Each row of a before or after table is a point. The points were changed in one or more steps. Then noise was added and the rows were shuffled. The steps act on how far a point lies along the listed directions, d1 being the first. What was done? A step turns or swaps two directions, mirrors them in a line or flattens them onto one, adds a multiple of one to another, or multiplies one. Angles are multiples of 10 degrees, from the lower direction toward the higher: turns from -170 to 170, lines from 10 to 170 but not 90. Use the fewest steps. Two steps may share a direction if one is a turn and the other turns, adds or multiplies; they go together, in the order done. Otherwise the lowest direction goes first.
In the rows, 100 means zero.

Directions:
(1): |  78 |  76 | 139 |
(2): |  71 | 140 | 108 |
(3): | 65 | 81 | 69 |
Before, 9 rows:
|  93 | 104 | 114 |
|  97 | 124 | 101 |
|  82 |  77 |  80 |
| 153 |  81 |  36 |
|  97 |  65 |  83 |
|  99 | 101 |  77 |
|  86 |  74 | 123 |
| 141 | 177 | 114 |
|  67 |  86 |  70 |
After (9 x 3):
|  86 |  84 |  75 |
|  92 |  94 | 116 |
|  65 |  90 |  74 |
| 140 | 121 |  30 |
| 119 | 178 | 133 |
|  94 | 109 |  80 |
| 104 |  76 |  70 |
|  93 | 120 | 112 |
| 100 |  67 | 114 |
Steps: turn d1 and d2 by -30 degrees

Directions:
(1): |  80 |  74 | 104 |  63 | 106 | 151 |
(2): | 166 | 105 | 101 |  98 | 101 | 127 |
(3): | 102 |  67 |  71 | 132 | 146 | 104 |
(4): |  83 | 154 |  80 | 116 | 113 | 132 |
(5): | 102 | 117 | 139 |  80 | 152 |  86 |
Before, 11 rows:
| 103 |  71 |  75 | 119 |  83 | 122 |
| 142 |  53 | 101 | 126 | 106 |  58 |
| 165 |  38 |  65 | 131 |  93 |  86 |
| 116 |  56 |  75 | 137 | 127 |  64 |
| 127 | 134 | 104 | 105 | 115 |  88 |
| 153 | 142 | 111 | 113 |  78 | 131 |
| 115 |  84 | 128 | 107 | 144 |  68 |
| 108 |  53 |  95 |  77 |  56 | 117 |
| 100 |  95 |  86 | 117 | 161 | 101 |
|  55 |  98 |  95 |  77 | 125 | 132 |
| 100 |  76 |  93 |  77 | 125 | 142 |
After, 11 rows:
|  99 |  70 |  56 | 133 | 115 | 106 |
| 101 | 108 |  79 | 120 |  70 |  73 |
| 117 | 107 |  76 | 138 | 163 |  92 |
|  69 |  97 | 126 | 114 |  64 |  48 |
|  95 | 141 |  88 | 143 | 149 |  87 |
|  74 | 122 |  99 | 130 | 181 |  58 |
|  99 |  62 |  83 |  73 |  94 | 141 |
|  97 | 125 |  65 | 144 | 103 | 120 |
|  88 |  78 | 124 |  91 | 137 |  93 |
|  58 |  72 |  86 |  86 | 111 | 119 |
|  72 | 121 | 134 |  66 | 139 | 107 |
Steps: mirror d1 and d2 in the line at 170 degrees; turn d4 and d5 by -150 degrees

Directions:
(1): |  70 |  73 | 129 | 130 |  52 |  87 | 141 |  98 |  96 |
(2): |  87 | 134 | 123 | 118 |  92 | 163 |  97 | 118 | 132 |
Before, 10 rows:
| 121 | 150 |  85 |  79 | 126 | 147 |  73 | 110 | 118 |
| 101 |  81 |  95 |  79 |  88 |  71 | 100 | 100 |  91 |
|  80 | 133 | 121 | 109 |  84 | 178 | 113 |  97 | 104 |
| 127 |  79 |  50 |  68 | 155 |  37 |  78 |  70 |  45 |
|  85 | 153 | 141 | 108 | 122 | 155 |  85 | 105 | 133 |
|  60 | 133 | 140 | 117 |  67 | 164 | 100 | 125 | 139 |
|  94 | 115 | 135 | 126 |  83 | 142 | 115 | 130 | 126 |
|  99 | 126 | 113 | 115 | 109 | 104 | 110 | 109 | 117 |
| 132 |  61 |  79 |  74 | 120 |  67 | 103 |  93 |  68 |
|  99 |  68 | 109 |  96 |  68 |  50 | 130 |  97 |  79 |
After, 10 rows:
| 133 | 121 |  86 |  79 | 144 | 117 |  73 | 113 | 108 |
|  59 |  54 | 123 | 141 |  51 |  57 | 160 |  81 |  64 |
| 126 | 127 |  68 |  59 | 144 | 125 |  71 |  80 |  76 |
| 117 | 125 |  87 |  58 | 165 |  74 |  59 |  82 |  87 |
|  92 |  61 | 120 | 118 |  64 |  97 | 146 | 100 |  86 |
|  82 |  92 | 120 |  96 |  72 | 101 | 110 | 107 | 104 |
| 127 |  88 |  65 |  65 | 121 |  48 |  93 |  82 |  66 |
|  84 | 112 | 138 | 112 |  62 | 131 | 121 | 125 | 118 |
| 113 | 125 |  95 |  97 | 128 |  83 |  99 | 106 | 106 |
| 121 | 140 |  70 |  51 | 151 | 117 |  39 | 109 | 110 |
Steps: turn d1 and d2 by 100 degrees

Directions:
(1): | 134 |  76 | 154 |  94 |  79 | 116 | 122 | 112 | 114 |  48 | 104 | 134 |
(2): | 151 |  79 | 101 | 114 |  98 |  77 |  39 | 105 |  87 |  89 |  57 |  77 |
(3): |  81 |  81 | 145 | 113 | 125 |  94 |  90 |  61 | 128 | 143 |  67 | 133 |
(4): | 116 | 100 |  70 |  78 |  89 | 135 |  62 | 134 | 147 | 127 | 111 | 139 |
(5): | 109 |  96 |  85 | 165 |  80 | 137 |  84 |  62 |  74 |  99 | 129 | 124 |
(6): |  76 | 105 |  60 |  85 | 125 |  81 |  84 |  71 | 106 |  41 |  83 | 143 |
Before:
| 105 |  98 | 139 | 129 |  57 |  78 | 136 | 112 |  75 | 128 | 113 |  68 |
|  79 | 124 |  41 |  97 |  84 | 126 | 128 | 106 |  77 | 129 | 153 |  91 |
|  90 | 105 | 109 | 104 | 106 |  60 | 114 |  82 |  81 | 132 |  95 |  25 |
| 105 | 137 |   9 |  72 |  91 | 107 |  68 | 139 |  99 | 128 | 127 |  68 |
| 111 |  84 | 153 | 135 | 110 | 100 | 127 |  88 | 107 |  84 |  76 |  95 |
| 121 |  98 |  69 | 107 |  74 | 106 | 101 | 137 |  65 |  32 | 135 | 137 |
| 135 |  81 | 144 | 130 |  95 |  99 |  82 |  82 |  57 | 143 |  76 |  43 |
|  82 | 127 |  87 |  60 |  95 | 100 | 106 | 119 |  99 |  76 |  94 | 104 |
|  78 | 113 |  82 |  61 | 109 | 113 | 122 | 116 | 136 |  95 |  91 | 129 |
|  99 | 116 |  28 |  59 |  99 |  57 |  46 | 148 |  86 |  76 |  85 |  66 |
|  78 | 110 | 121 |  48 |  99 | 116 | 145 | 139 | 137 |  93 | 125 |  96 |
After:
|  88 | 108 | 132 | 122 |  81 | 119 | 111 |  81 |  84 | 125 | 103 | 103 |
|  38 | 110 |  92 |  88 | 136 |  76 | 135 |  57 |  98 | 130 | 100 | 112 |
| 122 |  94 |  77 |  36 | 119 |  86 |  46 | 133 | 119 | 102 |  58 |  87 |
|  79 |  98 | 157 |  92 |  91 | 125 | 157 | 108 | 108 | 118 | 128 |  80 |
|  60 | 115 | 107 | 127 | 137 |  54 | 106 |  46 |  70 | 149 |  75 |  53 |
|  91 |  83 | 132 | 167 |  98 |  72 |  54 |  65 |  63 | 163 |  76 |  64 |
| 135 |  97 |  93 |  93 |  94 | 122 |  95 | 141 | 144 |  72 |  91 | 116 |
|  99 | 104 |  77 |  68 | 104 |  92 |  63 | 119 | 145 | 161 |  95 |  84 |
|  87 | 101 | 109 |  50 |  89 |  62 | 103 | 136 | 145 | 122 |  76 | 127 |
|  85 |  66 | 149 | 137 | 114 |  81 | 102 |  66 |  81 |  82 |  80 | 165 |
|  92 | 110 | 112 | 126 |  87 | 130 | 152 |  89 |  79 | 104 | 120 |  83 |
Steps: turn d3 and d4 by 160 degrees; swap d5 and d6

Directions:
(1): |  94 | 120 |  96 | 135 |  88 |  84 |  59 | 102 | 136 |  58 | 145 | 155 | 130 | 107 | 136 |  95 | 118 |  74 |
(2): | 116 | 153 |  95 | 120 |  38 |  65 |  75 | 146 |  98 | 127 |  67 |  87 |  97 | 113 |  73 |  90 |  79 |  77 |
(3): | 168 |  77 |  99 | 127 | 104 | 124 |  77 |  99 | 154 |  92 | 126 |  73 |  97 |  98 |  47 | 128 |  94 | 111 |
(4): |  67 |  86 |  92 | 123 | 128 | 111 | 118 | 146 | 139 |  58 |  58 | 120 |  45 | 132 |  86 |  88 |  91 | 100 |
Before, 8 rows:
|  73 |  94 | 101 | 149 | 125 |  93 |  88 | 140 | 176 |  50 | 104 | 141 |  66 | 141 |  97 |  91 | 115 |  84 |
|  58 | 157 |  90 | 168 |  71 |  74 |  59 | 137 | 131 |  59 | 125 | 159 |  98 | 130 | 131 |  90 | 111 |  56 |
| 133 |  79 | 121 |  85 |  98 | 114 |  82 |  85 |  87 | 113 | 111 |  69 | 113 |  84 |  92 | 129 | 116 | 111 |
|  81 | 122 |  95 | 157 |  81 |  85 |  68 | 153 | 136 |  62 |  87 | 146 |  61 | 127 | 102 | 113 | 102 |  67 |
| 138 |  65 | 111 |  63 | 104 | 129 | 104 |  43 |  87 | 125 | 152 |  57 | 125 |  80 |  85 | 119 | 107 | 125 |
| 127 |  57 | 111 |  73 | 125 | 146 | 133 |  67 |  88 | 101 |  80 |  80 |  77 |  72 |  73 | 108 |  86 | 136 |
| 133 |  69 | 108 | 107 | 126 | 136 |  97 |  51 | 103 |  87 | 172 |  99 | 130 |  87 | 116 | 132 | 124 | 112 |
| 149 |  72 |  82 | 122 |  88 | 110 |  81 | 115 | 149 | 106 | 110 |  88 | 101 |  87 |  68 | 138 |  96 | 107 |
After:
|  55 |  77 | 106 |  93 | 138 | 104 | 148 | 139 | 107 | 105 |  38 |  83 |  30 | 133 |  73 |  87 |  95 | 110 |
|  80 | 150 | 103 |  89 |  40 |  64 |  69 |  93 |  75 | 113 | 135 | 121 | 144 | 105 | 138 |  80 | 108 |  73 |
| 118 | 137 | 110 |  75 |  45 |  86 |  97 |  80 |  43 | 137 |  81 |  96 | 123 |  67 | 107 |  89 |  85 |  97 |
|  45 |  87 |  85 |  74 | 104 |  87 | 124 | 103 |  73 | 109 |  79 | 130 | 105 |  87 | 154 |  99 | 109 | 100 |
|  68 |  53 | 102 | 106 | 152 | 133 | 136 | 116 | 106 |  74 |  63 | 102 |  24 | 113 |  87 | 125 | 100 | 113 |
|  85 | 115 | 119 |  92 |  79 |  85 |  69 | 100 |  73 |  99 | 108 | 112 | 127 |  93 | 137 | 106 | 124 |  86 |
|  64 |  67 |  91 | 147 | 160 | 144 | 125 | 130 | 153 |  45 |  88 | 110 |  24 | 134 |  77 | 109 |  99 | 108 |
|  68 | 159 |  97 | 129 |  53 |  67 |  84 | 136 |  79 |  96 |  96 | 132 | 109 | 124 | 133 |  86 | 103 |  65 |
Steps: turn d1 and d4 by 70 degrees; turn d2 and d3 by 170 degrees

Directions:
(1): | 154 |  86 |  89 |  59 |  94 | 122 | 107 | 146 | 137 | 105 |  86 | 102 |  89 | 174 |  77 | 110 | 110 |  76 | 132 |  93 |  76 | 109 |  88 |  53 |
(2): | 130 |  85 |  82 | 112 | 124 | 115 | 105 |  82 | 119 |  97 | 107 |  56 | 150 | 124 |  91 |  99 | 133 |  93 |  59 |  65 |  99 |  37 | 158 | 121 |
Before, 8 rows:
|  99 |  99 |  95 | 126 | 116 | 108 | 105 |  83 |  88 |  92 | 105 |  74 | 121 |  95 |  94 |  90 | 114 | 112 |  79 |  87 | 110 |  69 | 141 | 129 |
| 145 |  94 |  95 |  66 | 101 | 129 | 111 | 136 | 134 |  98 |  86 |  93 |  93 | 156 |  78 |  90 | 111 |  93 | 121 | 110 |  86 | 100 |  85 |  65 |
| 149 |  89 |  80 |  89 | 129 | 110 | 109 | 101 | 138 | 107 | 101 |  68 | 150 | 162 |  68 | 103 | 132 |  83 |  72 |  65 |  86 |  42 | 150 | 100 |
|  73 |  94 |  94 | 136 | 126 |  92 |  91 |  64 |  68 | 100 | 114 |  66 | 155 |  68 | 112 | 100 | 115 | 115 |  51 |  81 | 112 |  52 | 148 | 138 |
| 121 |  86 |  87 |  97 | 104 | 116 | 106 | 109 | 125 | 102 | 107 |  83 | 125 | 123 |  98 | 113 | 123 |  90 |  95 |  75 |  89 |  74 | 128 |  95 |
|  99 |  92 |  87 | 140 | 131 | 103 | 100 |  62 | 105 |  83 | 127 |  65 | 160 |  98 | 102 |  95 | 130 |  92 |  38 |  71 |  96 |  14 | 171 | 136 |
| 104 | 102 | 103 | 100 | 109 |  92 | 101 |  94 |  90 | 102 |  95 |  84 | 114 |  93 |  98 |  97 | 106 | 103 |  97 |  85 |  99 |  82 | 118 |  95 |
| 138 |  99 |  98 |  80 | 106 | 125 | 106 | 125 | 115 | 112 |  97 |  91 | 100 | 155 |  85 | 117 | 110 |  85 | 115 | 103 |  87 |  93 |  96 |  70 |
After:
| 122 |  88 |  89 |  97 | 101 | 116 | 106 | 108 | 124 | 102 | 106 |  85 | 124 | 122 |  99 | 114 | 121 |  90 |  96 |  75 |  88 |  74 | 130 |  93 |
| 156 |  87 |  80 |  83 | 125 | 113 | 111 | 110 | 143 | 108 | 100 |  74 | 143 | 172 |  64 | 104 | 130 |  79 |  80 |  68 |  82 |  49 | 142 |  92 |
| 158 |  83 |  85 |  61 |  99 | 123 | 108 | 152 | 148 |  94 |  96 | 110 |  94 | 194 |  75 | 112 | 117 |  62 | 129 |  93 |  58 |  88 |  96 |  39 |
| 108 | 103 |  99 | 121 | 121 | 113 | 103 |  80 |  93 | 108 | 111 |  68 | 131 | 107 |  98 | 108 | 117 | 100 |  66 |  92 | 109 |  56 | 135 | 119 |
| 104 | 102 |  93 | 119 | 125 | 114 | 106 |  73 | 105 |  90 | 106 |  63 | 136 |  89 |  97 |  76 | 121 | 115 |  57 |  97 | 112 |  52 | 137 | 131 |
| 113 | 103 | 101 |  87 | 104 |  95 | 103 | 110 |  95 | 104 |  88 |  94 | 101 | 111 |  92 |  99 | 103 |  96 | 115 |  91 |  93 |  95 | 106 |  79 |
| 132 |  94 |  95 |  84 |  98 | 118 | 106 | 133 | 113 |  99 |  88 |  98 |  87 | 148 |  81 | 101 | 106 |  95 | 128 |  98 |  90 | 108 | 103 |  77 |
| 131 |  85 |  93 |  57 |  91 | 114 |  97 | 156 | 111 | 112 |  84 | 110 |  89 | 164 |  83 | 118 | 101 |  80 | 144 | 103 |  71 | 124 |  73 |  39 |
Steps: mirror d1 and d2 in the line at 60 degrees
